Each point is reached from the start by the listed moves, each made 0, 1 or 2 times, or once backwards (-1), plus a little noise. Is the number of moves made odd or even? Then give how often each move was made.

Moves:
(1): [50 18]
(2): [ 6 13]
Start: [-4 -3]
Points:
[ 3 11] => odd (0, 1)
[-60 -34] => even (-1, -1)
[40  3] => even (1, -1)

Moves:
(1): [ 3  4  3 10 14  0  5 -5 -8]
(2): [  3  -7   5  -5  -7  -6  -2 -14   2]
(3): [ -5  -9  -2  -5  12   2   8 -10  -3]
(4): [ 1  0  4 11  6 11  2  5 13]
(5): [-10  -7   2  -6   4   5 -12   2  14]
(6): [12  4 -1  3  4 -7 -9 11 -8]
Start: [ 3  6  1  3 10 -3 -1  1 -5]
Points:
[ 16  11  11  47  56  15  32 -11 -14] => even (2, 0, 1, 2, -1, 0)
[-17  -6   4  26  60  35  33 -11  12] => odd (1, -1, 2, 2, 0, -1)
[  9  -7  14   4   1  -4  -3 -23  12] => odd (0, 2, 0, 1, 0, 0)
[-26   3   4   2  43   9  -4  -7   0] => odd (2, -1, 0, -1, 2, -1)
[ -5 -17   9 -23 -14  -9 -21 -21  21] => even (-1, 2, 0, 0, 1, 0)

Moves:
(1): [  5  -1  -1  -6  12  -1  -4 -11   9  -5  -4 -11  -8]
(2): [ 4  3 -1  2 -1 -2  5 -3  0  5 -1 -1  5]
(3): [ -5  -7  -9   1   3  -1   6   7  -6  -9   1 -10   1]
(4): [-7 -2 -4 14  2  8 -3 -9  6 -1  2  2 -9]
(5): [ -9 -17   2  -3  -8 -10  -9  -2  -2  10  -6  -8   2]
(6): [-2 -3  4 -2 -8  7 -2 -6 -6 12  2  3  9]
(7): [  2   6   6   0 -11 -12   7  -3  -9   1   8  -9  -1]
(8): [ 8  1  0 -7 -9  4  4  0 -1  3 -7  1  5]
(9): [-5 13 -3 -5  1 -1  1  3 -6  0 -2  6  4]
(10): [ -2  -2   5   9   2  -4 -12   1   0  -9  -2  -3  -1]
(11): [  3  -1   2   6   5   4   1   5 -14   4  -6  -3  -1]
Start: [ 0 -1 -4  0 -8 -5 -6 -4 -1 -2 -2 -2  6]
Points:
[  6  33 -16 -10   9 -42  33  11 -24 -42  16 -44   2] => odd (1, 1, 2, -1, -1, -1, 2, -1, 1, 0, 0)
[-16 -27 -41   2  22  22 -18 -30  39 -39 -12 -26 -23] => even (2, -1, 2, 2, 0, 0, -1, 1, 0, 0, -1)
[ 16  -9 -13  -4 -16 -35  27  -6 -11 -28   4 -60  -4] => odd (1, 1, 2, 0, 0, -1, 2, 1, -1, 0, 0)
[ 29 -18  -3 -32 -14 -10  -6 -26  16  -9 -18 -39  21] => odd (2, 1, 1, -1, 0, 1, 0, 2, -1, 1, -1)

Moves:
(1): [ 5  5 -2  2 -2 -8  7 -1 -4  9  1 -1 -4 -2  3 -2  3 -5 -4 -8]
(2): [ -2   6   4   9   3   4 -14  -2  -2  -6   1   6   6   5  -4  -9  -7  -8
  -1  -4]
(3): [ -6   0   8   1   7  -1  -3   1   4  -1   3   2   6 -10  -4   4  -3  -4
   7   3]
(4): [ -1  -4   2  -2  -4   2   4   9  -7  -2   8   7 -10   2   2  -2   2   8
  -7  10]
(5): [ 11   3 -12  -3  -5  -8  -5 -12 -14  -2   3   1  -5   7  -6  -3  -1  -1
   6  -5]
(6): [  5  -4   6  -5  -8  -4   0  -4   3   4   2   3   5   5  -1   1  -4 -10
  -4   6]
(7): [ -8   1   8   2  -8  -2   1  13  -7   6   4  -3  11  -5 -10  -2  -9  10
   0   1]
(8): [  1  -2   3  -5   4  -1   2   1   0  -9  -2   0 -10   3  -7  -1  -1   0
   2   2]
(9): [-5  2  1 -1  4  0 -6  0 -3  4  7  2 -3  0 10  1 -4 -2 -2 -7]
(10): [  2  -1  -9  -1   4   4  -2  -1  10   2  10 -10   3   1  -1   0 -12   3
  -2   7]
(11): [ -5  -1  -7   6  -2   0   0  -2   3   6   1   7   1   3 -10   1  -1   5
   1  -3]
(12): [-8  7  4 -4 -7 10  0 -1 -1  3  3 -3 -4 -5 -4  6  5  4  2  5]
(13): [-7  0  5  4  0 -8 -2 -4 -4  4  1 -4 -4 -2  8  5  0  3 -3  3]
(14): [ -4  -2   4   3   1   5  -4  -3   8  -1   2  17  10  -8   2   4 -13   1
  -2   0]
(15): [  5   5  -1  -2  -1   8  -7   5   8  -5   7   5   3   0   1   9  -2   0
   4 -13]
(16): [10  2  6  8  2  6  0  6 -4  6 -3 -4  2  6 -2  5 -1  6 -3 -2]
(17): [  4   1   3  -3   7  -4  -3   4  11   4   6   6  -6   1  -2 -10  -5  -1
  11  -2]
(18): [ 1  3 -5 -2  4  2 -1  4 -6  0 -3  1  4  9  7 10 -5  3 10  7]
(19): [ 0 -7  1  5 -3 -3  5  2 -1 -6  5 -1  0 -5  1  1 -2  2  6 -3]
(20): [-2  5 10 -1  6 -4  3 -6 -4 -4  3  8 -3  1  3  8  3  7  5 -2]
Start: [ 2 -1 -4  0 -1 -2  0 -2 -4 -1 -7 -6  0  0 -5  5  2  9  7  6]
Points:
[ -9  -6  18  -2  19  12  -6   1  -5  -8  -6 -45 -37   9  29  19  18  17
 -41  34] => odd (-1, 0, 0, 1, -1, 0, -1, 1, 1, 1, -1, 0, 2, -1, 0, 1, -1, -1, -1, 0)
[  7   1  12  -7   3   4  18  11  27   9  60   7 -14  10  14  39  -7  21
  29  36] => odd (1, 0, 1, 2, -1, 2, -1, -1, 0, 2, 1, 1, 0, -1, 1, 0, 1, 1, 2, 2)
[ -6  -9  27  24  43 -10 -39 -23  35  12  27  -8   3  27   3 -19 -34 -20
 -11  21] => odd (-1, 2, 1, 0, -1, 2, -1, 0, 2, 2, 1, -1, 1, -1, -1, 1, 1, -1, 0, 1)
